Each row of a before or after table is a point. One or more steps were done to the points. Then noise was added and the rows were shuffled. The steps act on how far a point lies along the listed directions, d1 being the first. Name the steps. A step turns or swaps two directions, mirrors them in a line or flattens them onto one, adds a multiple of one to another, or multiplies one. Angles are multiples of 10 degrees, from the lower direction toward the higher: turns from -170 to 170, lines from 10 to 170 but not 90. Use the fewest steps. Two steps may share a direction if one is a turn and the other turns, adds or multiplies; they go together, in the order done. Otherwise the lowest direction goes first.
(in the rows, 128 means zero)

Directions:
(1): [108 177 111]
(2): [ 94 102  93]
(3): [ 89 125 168]
Before (13 x 3):
[[119  98 131]
 [123 102 141]
 [123 221 163]
 [201 104  74]
 [ 97 142 134]
 [152 121 150]
 [111 191 141]
 [134 100 140]
 [117 108 124]
 [135 135  86]
 [106 114 134]
 [132 105 150]
 [163 178 191]]
After (13 x 3):
[[111 150 120]
 [128 156 150]
 [109 134 117]
 [101 138 118]
 [ 75  94 202]
 [115 159 128]
 [122 137 106]
 [147 123  95]
 [105 149 128]
 [228 123 135]
 [116  87 137]
 [195 173 163]
 [193 113 120]]
Steps: turn d1 and d3 by -140 degrees

Directions:
(1): [109 115 134  58 103 122]
(2): [ 88 115  82 150  88 138]
(3): [ 69 162 142 131 156 104]
(4): [137 174 160 139  74 130]
(5): [107 120 157 129 137 197]
Before (14 x 6):
[[131 113 118 128 152 115]
 [138 119 118 120 126 123]
 [176 130 149 106 110 117]
 [153 114 148  63 104 140]
 [162 118 124 111 148 123]
 [158  68 102 110 197 116]
 [156 140 134 143 120 158]
 [145 135 134 148 109 132]
 [151 138 118 141 121 141]
 [ 73 197 162 103 174  83]
 [149 131 148 144 124 140]
 [170 119 146 122 136 141]
 [150 130 142 134 158 132]
 [158 113 123 143 129 155]]
After (14 x 6):
[[ 67 194 163  89 168  81]
 [154 134 140 152 164 134]
 [162 117 125 109 147 122]
 [138 104 152   7  86 135]
 [133 115 117 135 153 117]
 [160  71 100 116 199 118]
 [154 133 146 160 130 140]
 [169 122 146 126 135 139]
 [172 129 150  91 105 117]
 [156 140 116 156 127 142]
 [160 144 132 162 128 160]
 [149 139 133 162 117 133]
 [138 118 120 115 125 122]
 [163 119 120 161 134 156]]
Steps: multiply d1 by 2

Directions:
(1): [136 120 153  43 122 138 157 172 128 147 136]
(2): [127  52 123 127 114  85 103 160 142  96 105]
(3): [125 119  81  73 106 145  97  66 147 120 123]
(4): [ 94 111 144 126 105 118 188  89  84 119  84]
(5): [174 139 165 113 159 149  91 120  95  94  79]
Before (14 x 11):
[[108 120 106 146  97 103 122  73 170 138 172]
 [104 114  88  99 126 124 100 154 149 150 170]
 [125 190 115 184 123 141 136  58 112 130 132]
 [102  70 105  47  90 103 157 106 108 113 106]
 [ 65 127  97 211  96 111 169 117 129 144 156]
 [107 111 101 173 122  88 119 134 159 135 121]
 [113 170 133 138  90 126 174 169 169 199 200]
 [140  96 162 137 128 113 141 134  95  99  57]
 [106 129 115 128 113 117 175 179 150 158 191]
 [ 93 140 136 113 134 131 198 187 129 188 187]
 [150 174 182  88 145 168 173 115  68 149 111]
 [169 103 152 138 142 108 131 204 151 149 155]
 [128 146  95 110 118 136  87 104 131 116 149]
 [136 159 165  88 130 180 177  69  82 124  98]]
After (14 x 11):
[[ 63 115  84 195  88 112 157 102 137 138 152]
 [108 112 102 176 123  88 120 135 158 136 121]
 [109 134 124 163 107 103 138  92 163 145 177]
 [168  87 130 115 130 108 113 181 161 141 150]
 [111 152 109 111  75 128 155 145 182 188 196]
 [105 124 103 114 132 124 111 167 142 155 175]
 [131 162 116 131 129 134 103 123 120 124 154]
 [106  97 140  85 108 102 186 142  93 127 114]
 [149 158 160  66 134 169 157  94  79 140 104]
 [140  94 158 130 128 113 138 129  97  97  56]
 [ 89 119 107  79 117 131 175 156 145 176 178]
 [136 158 163  87 130 180 176  68  81 124  98]
 [125 185 108 177 119 140 131  51 117 127 129]
 [105 115 100 111 102 117 160 164 158 152 187]]
Steps: flatten d2 and d3 onto the line at 160 degrees

Directions:
(1): [138 112  70 123 159  74 107 121 164 113 107 126 106  66]
(2): [165 146 108  82 128 114 142 124 138  93  71 125 115 199]
Before (10 x 14):
[[202 141  42  61 179  30 121  96 186  56   7 110  71 151]
 [122 138 158 143 146 137 119 120 117 141 146 125 150 114]
 [105 108 149 144 116 136 133 136 139 145 171 125 151  91]
 [153 140  62  75 165  72 119 102 179  91  85 118  79 125]
 [124 127  84 131 153  65 114 107 156 122 115 131 100  73]
 [143 130  91  99 134 121 120 116 176 104 103 118 126 162]
 [185 118  68  66 147  72 115 109 178  79  56 132 102 159]
 [101 114 156 162 132 139 121 120 115 149 143 133 140  75]
 [150 129 115  75 146 113 139 116 145 127  90 138 118 173]
 [114 137 119 139 138 104 113 141 119 139 156 151 127  86]]
After (10 x 14):
[[128 115 128 119 123 115 137 131 153 124 137 123 140 119]
 [136 106 117 123 133 110 112 116 148 125 134 138 128 103]
 [133 143 144 127 148 124 120 118 126 126 126 122 141 129]
 [127 123 142 103 140 137 138 118 130 152 131 142 133 141]
 [125 117 134 134 139 122 124 117 132 126 105 133 125 102]
 [123 141 108 124 139  93 113 138 122 127 136 150 120 100]
 [115 125  93 141 150  74 114 110 153 133 128 131 105  63]
 [116 125 113 126 125 144 115 118 162 126 141 120 141 137]
 [131 119 113 146 160  89 110 108 147 128 122 119 112  66]
 [113 130 102 122 155 104 114 107 159 127 146 124  99  81]]
Steps: flatten d1 and d2 onto the line at 160 degrees

Directions:
(1): [ 72  74 195 162 173 168 133 143 158 166  98 138 114 181 123 102 159 123
 146 115 129 125 142 151]
(2): [101 128  93 138 140 105 124 112  85  78  78  99 190 124 139  51 162 158
 133 118 111 120 147 164]
(3): [125 138 145 183 124 104 137 112 161 147  83  38 139 100 142 165 110 110
 125 133 122  56 113 115]
(4): [164 130  79 103 146 132  94 137 156 140  66 136 157 176 116 190 135 101
 148 107  64 151 130 153]
Before (10 x 24):
[[166 122  85  95 119 121 123 130 131 101 108 140 152 143 137 128 127 135
  127 115 105 154 127 138]
 [ 48  85 183 141 156 166 134 162  85  96 162 162 113 162 127   7 177 151
  125 125 168 145 139 158]
 [159 163  73 113 110 114 109 114 141 144 107 109 156 116 124 191  93 110
  123 113  90 101 128 114]
 [146 120  74  82 144 115 114 127 118 106  85 161 157 163 127 136 168 122
  137 113  86 187 146 160]
 [114 118 102 124 169 127 129 129 108 105  94 148 175 166 145  79 152 144
  128 106 127 157 154 149]
 [ 89 109 137  97 137 143 145 131  87 112 189 203 110 156 128  81 149 164
  138 126 160 192 139 131]
 [153 150  55 103 127 116 117 131  91  89 110 158 159 128 120 103 135 134
  120 118 101 154 135 148]
 [155 147  61  93 124 135  98 123 109  98  99 158 150 136 118 131 134 137
  143 117 106 168 151 159]
 [105 111 202 162 153 153 140 139 166 172 160 141  61 157 119 145 105 129
  120 136 157 125 120 111]
 [162 139 119 112 115 134 115 150 155 135 114 135 117 147 107 190 101  94
  142 123 120 140 120 127]]
After (10 x 24):
[[ 92  97 177 175 181 148 123 135 168 163  78 113 114 186 119 121 136 128
  140 117 113 116 135 153]
 [112 117 171 129 119 151 141 151 131 129 162 158  87 138 111 117 114 121
  130 134 174 143 129 123]
 [168 158  71  92 108 120 126 132  92 100 162 177 122 111 117 122 115 130
  107 133 130 158 125 123]
 [117 143 148 124 100 137 146 121 120 149 201 148  96  89 124 126  88 138
  104 138 165 105 127  85]
 [134 120  70  86 154 128 107 129 125 126  92 166 162 194 123 165 152 131
  159 100  78 188 135 159]
 [159 117 110  98 107 129 138 131 119 101 160 160 121 122 141 111 117 146
  113 127 143 160 125 120]
 [134 127 103  78 118 114 139 119  84  88 168 184 119 120 132  88 154 149
  116 133 149 188 141 130]
 [148 153  91  91 106 143 118 125  95  99 167 183 114 110 118 115 118 149
  125 132 149 170 145 129]
 [125 124  62 117 158 125  75 151 111  84  37 104 203 189 126 109 174 114
  146  97  55 137 134 193]
 [139 145  73 105 142 105 133 124  87  84 123 149 175 135 147  89 133 150
  117 117 134 158 146 134]]
Steps: turn d1 and d2 by 50 degrees; mirror d3 and d4 in the line at 160 degrees

Directions:
(1): [100  91 133 124 148 118 166 124 152 109 185 119 157 153 151 150 154  94
  65 129 140  85 120 156 134 152 150 161 182 141 179 124 150 130 130 128
  64  97  84 173 165 180 170  79 113 184 144 103]
(2): [151 138  68 132  63 189 115  87 152 105 119 132 111  85  75 129  84  88
 100 114 123  76 153 178 149 133 122 156 135 136 149  68  83 123 126  87
 186 123 142 165  81 162 156 118 120 121 140 141]
(3): [ 99 159 106 110 135 152 104 116 133  80 129 171 129 101 130 116 170 105
 104 133 130 163 132 150 155 157 198 109 164 135  95  75 145 228 147 161
  98 193 108 112 156 131 120 165 100  76 122 148]
(4): [143 144 192 149  96 126 119 171  74 117 121 136  99 127  86 162 118  82
 119 137 168  83  97 121 156 104 170  93  81  81 143 119  97 136 132 123
  80 157  87 156  93  82 140 118 114 131  73  58]
Before (11 x 48):
[[160 131 109 134 138 116 140 117 148 176 105 120 138 114 150 100 107 177
  183 111  92 155 151  96  96 136  72 123 103 145 109 153 117  75 123 121
  201 101 165 108 117 123 104 125 159 121 133 165]
 [111 117  60  95  95 199 123  81 178  42 176 160 126  94 115 149 142  64
   29 119 124  62 156 227 166 189 196 159 224 164 173   7 108 218 140 115
  103 166  77 196 140 219 192 107  71 120 146 130]
 [147 155  99 142  96 151 103 125 105 132  99 145  99 116 106 131 111 125
  116 115 124 130 126 135 137 123 145 114 100 121 117 102 111 150 134 116
  131 150 137 114  83 106 124 158 134  99 119 127]
 [125 150  85 120 137 146 105 100 146 124 113 136 119 120 123 114 129 158
  152 137 109 163 143 140 124 143 142 124 138 121 106 101 133 177 139 151
  158 163 135  99 132 115 108 158 117  91 132 163]
 [114  96 122 112 142 127 153 116 132 130 161 126 149 157 126 133 135 102
   88 125 132  95 116 151 128 147 137 143 169 164 158 106 118 138 129 115
   95  94 121 156 149 173 160  92 120 158 162 131]
 [118 102 113 104 157 131 142 109 145 133 140 124 153 137 153 125 144 137
  125 126 108 144 139 132 109 145 106 141 147 160 116 166 142 110 127 123
  140 113 140 128 145 144 132 122 129 156 155 160]
 [131 134  99 130 108 139 123  98 149 140 112 115 117 111 127 115 110 126
  127 121 124 125 145 142 126 126 117 144 137 121 150  97 105 126 122 113
  162 130 145 127 108 141 127 126 140 129 149 161]
 [120 116 100 135 124 136 121 112 165 128 129 124 126 119 130 110 110 150
  128 108 106 125 149 138 118 128  92 162 153 141 157 126 108 110 107 100
  172  99 139 122 121 153 135 122 143 141 153 164]
 [128 124 151 133 156 103 116 137 119 151  95 121 121 154 138 129 135 172
  174 127 115 164 130  93 125 109 120  98 108 135  90 142 141 128 116 134
  129 143 155  95 161  95  95 171 120 118 125 146]
 [122 129  48 118 109 163 121  69 178 120 133 139 132  94 122 104 108 118
  102 114 102 132 184 183 135 171 120 175 183 158 122  98 117 160 140 117
  181 124 145 143 126 181 158 131 114 104 159 176]
 [ 88 108 141 109 161 113 148 127 141 115 157 133 157 133 164 124 168 124
  104 121 126 126 125 136 135 140 153 154 178 137 125 139 155 152 128 147
   82 111 108 129 162 153 148 115 102 152 130 131]]
After (11 x 48):
[[127 131  98 127 110 137 127  99 152 138 119 114 115 114 129 116 115 122
  119 124 126 122 145 144 127 130 119 146 141 123 156  98 107 127 123 114
  154 127 141 134 111 145 132 122 138 135 149 159]
 [118 117 100 135 125 135 122 113 168 128 130 125 124 121 127 111 110 152
  130 109 106 127 149 139 117 126  92 161 152 137 156 125 111 112 107 104
  173 101 138 121 120 151 131 123 143 142 153 165]
 [133 118 118 115 127 133 129 121 120 142 123 132 134 144 112 117 119 122
  126 121 124 120 120 137 123 130 123 120 137 155 124 107 105 137 131 115
  137 113 148 130 127 141 133 119 130 125 152 148]
 [147 114 113 129 148 110 158 114 159 168 133 118 152 126 161 111 120 160
  156 111  96 134 148 108  97 147  83 139 128 155 136 152 132  75 123 120
  171  88 143 132 138 149 124 102 154 149 140 151]
 [118 108 156 134 164 101 132 135 131 142 120 118 135 164 146 139 144 157
  148 125 118 146 127 104 125 118 127 114 130 141 112 142 150 128 118 135
  104 131 138 117 180 114 112 147 113 140 131 136]
 [104 128 138 109 148 119 126 131 128 124 127 134 140 119 155 112 153 141
  137 122 120 151 129 121 133 126 142 139 153 132  99 142 145 153 128 148
  117 128 128 106 141 128 128 135 112 124 121 145]
 [135 142 102 139 103 149 117 123 113 125 118 142 110 127 113 141 122 112
   93 116 127 112 124 144 138 130 152 125 118 127 136 101 120 150 136 118
  106 137 122 133  98 127 140 138 126 122 122 117]
 [126 134  47 118 107 163 117  73 178 121 130 141 131  94 118 105 104 123
  108 115 102 137 186 181 134 168 116 174 178 156 115  98 115 160 140 117
  189 127 147 138 122 179 154 140 117  98 158 176]
 [136 149  56 100  77 206  90  85 156  56 123 169  97  71  93 126 119  95
   87 118 112 102 164 201 159 170 173 130 174 153 128  10  90 218 140 116
  161 194 118 155 105 170 152 153  85  71 130 152]
 [121 107 112 102 152 134 135 111 144 140 131 122 150 133 152 122 142 141
  136 127 104 151 139 130 109 142 101 136 139 157 108 166 137 109 124 120
  152 118 146 121 141 137 124 130 131 147 152 165]
 [114 138  88 119 142 145 120  97 156 119 135 135 127 129 131 124 136 146
  132 137 110 149 142 149 129 149 149 135 157 126 124 100 139 179 140 153
  138 152 120 114 145 128 123 140 111 109 136 156]]
Steps: multiply d1 by 0

Directions:
(1): [141  96 117 150  94 101 172  70  98  83 138  79 147 106 145 161 136 116
 147 119 107 118 145 105  81 143 105 100  62 169  59 151 192 130 136 164
 162 128 154  83 129 146 117 192 104  91  93 119 118 143 176 158 132  99
 114 106  83 113 139 151 102 176 193 126]
(2): [136 101 113 108 148 109 191  89 113 167 159  77 117 152 130 116 150  70
  98  90 122 180 159 162 116 147  93  42 165 117 127 112 182 112 158 121
 130 116 109 164  87 145 114 134 185 136 143 149 133 124 135  83 143  93
 164 134  73 153 119  92 147  79  63 163]
(3): [171  90 157 138 121 120 100 103 101 207 125 127 100  83 115 112 120 100
 130 154 183 156 100  94 111 124  97 200 122 107 115 133 151 113 115 115
 149  90 185 106  92 119 161 134  93 147 115 130 139 121 144 130 122 145
 142 103 148 142  82  70  29  55 140 170]
(4): [103 151  74 142 113  92 141 122 131 108 120 145  95 163  63 155 133 131
 117 121 147 173 136 120 123 239 139 105 127 144 131 152  61 123  90 146
 119  54 144 105 109  86 176 130 115  51 147  73 111 128  85 135 170 135
 107  84 118 154 135 145 115 110 102 143]
(5): [127 150 143 205 102 140 139 167  68 110 155  99 125  78 125  99 167 165
 171 124 149 114  73 155 105 112 120  97 131 145 153 198 104 150 128  56
 123  76 135 146 102 158  73 130 108 153 148  75  94 143 110 118  85 126
  97 115  70  98 108  95 149 113 100 101]
Before (8 x 64):
[[120 127  90 173  84 102 166 106  95  85 153 109 124 143  90 156 140 135
  149 105 108 143 134 117  92 214 132  64  97 170 117 181 117 136 106 138
  129  62 138 120 119 126 146 153 125  46 137  80  97 143 105 132 153 126
   92  94  75 146 142 150 138 140 125 112]
 [140  83 119 123 114 107 117  83 135 141 122 132 127 127 130 145 116 100
  137 136 115 142 133 120 126 146 108 148 111 132 108  98 152 120 125 144
  127 127 134 111 140 114 162 142 108 118 107 136 156 131 152 131 136 124
  135 119 142 136 121 135  83 114 132 151]
 [120  96 107 114 141 121 165 104 138 100 143 111 146 153 131 152 143 109
  125 125  93 137 170 129 106 157 126 100 106 139 102 114 163 109 142 147
  135 153 126 130 125 108 144 172 155 100 130 151 131 145 145 147 142 112
  126  99 133 126 159 175 129 162 158 124]
 [129 161 140 144 145 147 136 137 103  99 124 138 135 132 130 133 143 137
  114 122 125 132 122 146 133 120 118 100 147 127 155 129 112 141 130  97
  114 103 113 162 124 160 123 120 150 149 153 125 113 135 109 121 133 132
  128 122 125 122 121 117 152 149 100 135]
 [177  78 190  95 125 124  71  77 109 228 124 151 107  74 148 104 105  90
  143 164 166 123  68  51 108  93 107 249 108  99 101 114 178  97 110 140
  157 130 195  99 103 103 165 142  69 176  98 139 130 108 166 160 107 144
  135 102 190 143  79  86   8  70 174 169]
 [161  85 121 130 133 125 156 106 122 116 151  94 143 103 148 150 143 117
  128 122  97 117 131 122 105  94 100 101 118 125  98 126 180 121 150 133
  144 144 138 142 141 155  99 155 122 152 114 146 125 132 166 124 113 108
  153 151  92 116 140 118 129 167 146 124]
 [126 156 149 191 113 148 125 195  95 114 130 100 145  67 127  99 173 177
  175 129 134 109  81 168 133  69 130  97 124 152 137 186 118 149 145  51
  121 113 121 165 128 158  77 120 128 182 157  76  98 133 118 128  88 114
  105 128  85  63 132 104 155 144 101  81]
 [144 123 167 182 107 132  90 171 116 111 103 145 143  51 149 132 127 195
  157 173 157  70  83 103 125  74 138 206  66 143 117 174 103 147 128 114
  131 125 193  91 146 116 115 166  55 124 103 100 114 136 149 177  71 148
   82 110 153 100 113 137  58 169 215  98]]
After (8 x 64):
[[129  99  90 132  95  96 174  70 118  94 147 103 137 161 108 171 123 104
  131 103  87 144 167 103  92 203 124  69  84 167  87 142 166 126 120 178
  141 103 134 109 131 127 159 165 139  43 116 120 118 138 136 137 168 115
  115 107  92 156 151 166 126 158 154 126]
 [130 129  88 113 148 121 110 149 164 129 122 167 107 153  83 155 127 138
  103 136 125 148 127 118 145 166 138 135 156 105 148 117  68 116 105 136
  112 100 136 145 142  98 161 104 118 113 146 115 124 118  97 122 147 146
  144 136 147 148 146 130 130 134 102 133]
 [138 115 123 165 143  99 182 145  91 186 154  86  96 106 107 101 172 117
  104 109 176 182 114 177 119 153  93  55 163 118 162 169 117 122 153  72
  112  50 160 167  60 122 107 144 151 124 163  94 109 124 105  87 102 107
  129 105  64 155  90  64 103  46  49 157]
 [137 139 141 108 154 142 138 108 123 105 118 137 146 144 146 146 127 113
   99 120 108 131 149 132 135 111 114 110 136 123 130  97 149 132 140 131
  125 139 110 153 138 159 135 131 159 148 134 158 130 132 134 126 147 124
  146 132 142 130 130 132 142 167 125 147]
 [162 109 180 140 120 125  80 115  77 234 142 147  80  70 113  79 135 109
  154 154 196 148  35  82 108 126 107 212 144  99 147 158 120 105 100  83
  138  63 192 127  68 103 149 122  73 178 138  89 106 111 119 135  96 149
  118  86 154 145  63  54  31  23 106 165]
 [102 133 104 147 130 131 129 154 135  84 132 147 132 143 100 145 144 154
  144 142 116 127 133 127 117 175 149 132 111 142 134 145  85 121 113 118
  117 116 135 126 129  90 153 149 125  90 146 109 114 146 106 158 134 140
   96  84 152 117 155 179 131 157 150 104]
 [128 113 108  74 166 113 166 119 163 180 121 103 127 163 116 122 145  79
   88  98 109 187 176 169 159 125 113  56 169 117 119  83 173 103 164 133
  122 153  91 180 119 124 144 111 210 151 155 154 144 107 131  92 164  91
  176 147 114 134 149 109 150 103  56 153]
 [130 108 123 161 100 115  98 119 116 126 122 143 121 107 117 136 127 133
  160 147 133 128 100 123 126 148 120 159 112 140 131 132 105 134 109 111
  117  96 141 113 138 113 151 133  85 119 119 100 139 137 129 137 119 139
  109 108 138 122 114 129  88 112 123 132]]
Steps: swap d1 and d4; turn d2 and d5 by -120 degrees
